Each row is a point. Each copy is the shape, with its points in the same order, turned, moved and blurred by noise. Say if it was mirrored as well.

Shape (7 x 2):
107 -59
-269 156
61 -227
54 -40
-258 236
-186 -43
346 150
Copy 1 (7 x 2):
195 -51
-202 152
161 -233
135 -25
-193 252
-99 -34
443 166
Copy 1 is: only turned
Copy 2 (7 x 2):
-80 -122
286 -47
-122 -301
-98 -117
291 6
113 -253
-240 207
Copy 2 is: mirrored
Copy 3 (7 x 2):
-52 31
253 -225
-234 -74
-75 -5
318 -180
41 -263
21 343
Copy 3 is: mirrored

Shape (7 x 3):
-158 239 -16
174 52 5
76 -160 -179
324 -252 -233
1 -70 147
-172 331 87
-112 364 -6
Copy 1 (7 x 3):
-200 226 232
110 30 118
9 27 -133
203 -192 -222
121 289 77
-184 303 370
-191 191 353
Copy 1 is: mirrored
Copy 2 (7 x 3):
7 -217 -1
102 160 10
-109 217 -194
21 460 -238
-126 112 151
57 -281 128
134 -284 30
Copy 2 is: mirrored
Copy 3 (7 x 3):
-191 157 28
-1 -129 120
-117 -295 -132
-28 -520 -16
109 -22 -65
-154 294 73
-215 200 144
Copy 3 is: mirrored

Shape (10 x 6):
-228 -126 171 63 63 -235
172 137 -140 -7 171 244
-239 -7 -87 -127 -191 106
-267 -15 -239 -146 35 -233
234 97 338 -93 -135 -69
201 123 -159 -178 367 234
291 -75 -239 -24 34 148
100 73 212 252 -27 -70
-273 -234 -112 247 25 270
-266 211 269 88 -87 -162
Copy 1 (10 x 6):
-149 41 281 114 66 -289
22 143 -167 184 116 225
-293 -24 84 -108 -167 -70
-232 -70 -88 -6 64 -364
203 281 306 -99 -37 25
64 77 -167 115 363 246
178 -78 -191 129 26 121
115 281 270 239 -123 22
-332 -214 113 401 -142 79
-235 377 306 41 -122 -223
Copy 1 is: only turned
Copy 2 (10 x 6):
-67 -96 267 7 99 -253
76 -149 -134 17 -66 344
-179 126 -63 -239 6 -89
-123 -153 -197 -147 118 -317
307 -7 249 -125 -339 -74
142 -411 -216 -95 -48 337
313 1 -223 -40 93 210
174 30 278 217 -125 -57
-216 148 87 4 357 185
-220 -47 266 70 -211 -275
Copy 2 is: mirrored
Copy 3 (10 x 6):
-173 -64 144 260 15 -178
208 117 -54 -49 315 290
-204 -14 5 40 -171 283
-339 30 -112 8 6 -96
297 58 374 13 -150 -7
117 132 22 -258 437 264
238 -28 -179 -143 150 141
187 21 150 389 -6 49
-151 -290 -154 303 186 209
-209 151 305 345 -152 -10
Copy 3 is: only turned
